Each row is a point. Each copy is the shape, with its points in the same order, turned, moved and blurred by noise. Say if it was mirrored as well.

Shape (8 x 3):
[[-0.43  0.04 -0.15]
 [-0.18 -0.31  0.56]
 [ 0.12 -0.72 -0.29]
 [ 0.22  0.45 -0.27]
 [-0.01 -0.15  0.09]
 [-0.05 -0.40 -0.20]
 [ 0.70  0.65 -0.15]
 [ 0.19  0.68  0.84]]
Copy 1, 8 rows:
[[-0.27  0.30  0.47]
 [ 0.49 -0.21  0.57]
 [-0.36 -0.66  0.34]
 [-0.22  0.37 -0.22]
 [-0.01 -0.17  0.23]
 [-0.25 -0.33  0.31]
 [ 0.13  0.35 -0.80]
 [ 0.91  0.53 -0.09]]
Copy 1 is: only turned
Copy 2, 8 rows:
[[-0.52  0.18 -0.17]
 [ 0.16  0.12 -0.66]
 [-0.28 -0.73 -0.40]
 [-0.11  0.04  0.52]
 [-0.06 -0.09 -0.22]
 [-0.31 -0.36 -0.27]
 [ 0.30 -0.05  0.80]
 [ 0.70  0.74  0.09]]
Copy 2 is: mirrored
Copy 3, 8 rows:
[[-0.36  0.31  0.21]
 [ 0.38  0.20  0.43]
 [-0.05 -0.58  0.16]
 [-0.21  0.29 -0.63]
 [ 0.05  0.05  0.07]
 [-0.18 -0.26  0.14]
 [ 0.11  0.30 -1.01]
 [ 0.66  0.97 -0.29]]
Copy 3 is: only turned
Copy 4:
[[-0.09  0.60 -0.17]
 [-0.07  0.20  0.53]
 [-0.87  0.22 -0.01]
 [ 0.12 -0.06 -0.60]
 [-0.16  0.16  0.01]
 [-0.50  0.32 -0.06]
 [ 0.25 -0.55 -0.69]
 [ 0.84 -0.29  0.23]]
Copy 4 is: only turned

Shape (8 x 4):
[[-0.14 -0.05  0.20  0.21]
 [-0.13 -0.32 -0.18 -0.43]
 [ 0.63  0.34  1.02 -0.09]
 [ 0.09 -0.53 -0.86 -0.23]
 [-0.37  0.04  0.13 -0.34]
 [ 0.22 -0.65  0.03  0.01]
 [-0.51  0.05  0.25  0.00]
 [-0.10  0.89 -0.42 -0.18]]
Copy 1:
[[ 0.38 -0.31 -0.04 -0.21]
 [-0.10 -0.07  0.47  0.13]
 [-0.32 -0.56 -0.31 -1.22]
 [-0.22  0.23  0.14  0.79]
 [ 0.28 -0.15  0.47 -0.26]
 [-0.24 -0.46 -0.03  0.26]
 [ 0.49 -0.26  0.32 -0.33]
 [ 0.33  0.80  0.05 -0.44]]
Copy 1 is: only turned
Copy 2, 8 rows:
[[ 0.17  0.33  0.34  0.07]
 [ 0.50 -0.05 -0.25  0.05]
 [-0.22  1.25 -0.01 -0.53]
 [ 0.33 -0.39 -0.54  0.68]
 [ 0.25 -0.07  0.12 -0.30]
 [ 0.52  0.44 -0.17  0.51]
 [ 0.32  0.09  0.50 -0.22]
 [-0.72 -0.41  0.02 -0.24]]
Copy 2 is: only turned
Copy 3, 8 rows:
[[ 0.01 -0.08 -0.24  0.48]
 [ 0.43  0.25  0.06  0.03]
 [ 0.19 -1.16  0.23  0.74]
 [ 0.31  0.47 -0.23 -0.61]
 [ 0.23  0.21  0.22  0.49]
 [ 0.52 -0.14 -0.46  0.05]
 [ 0.01  0.22 -0.04  0.71]
 [-0.66  0.14  0.62  0.08]]
Copy 3 is: mirrored
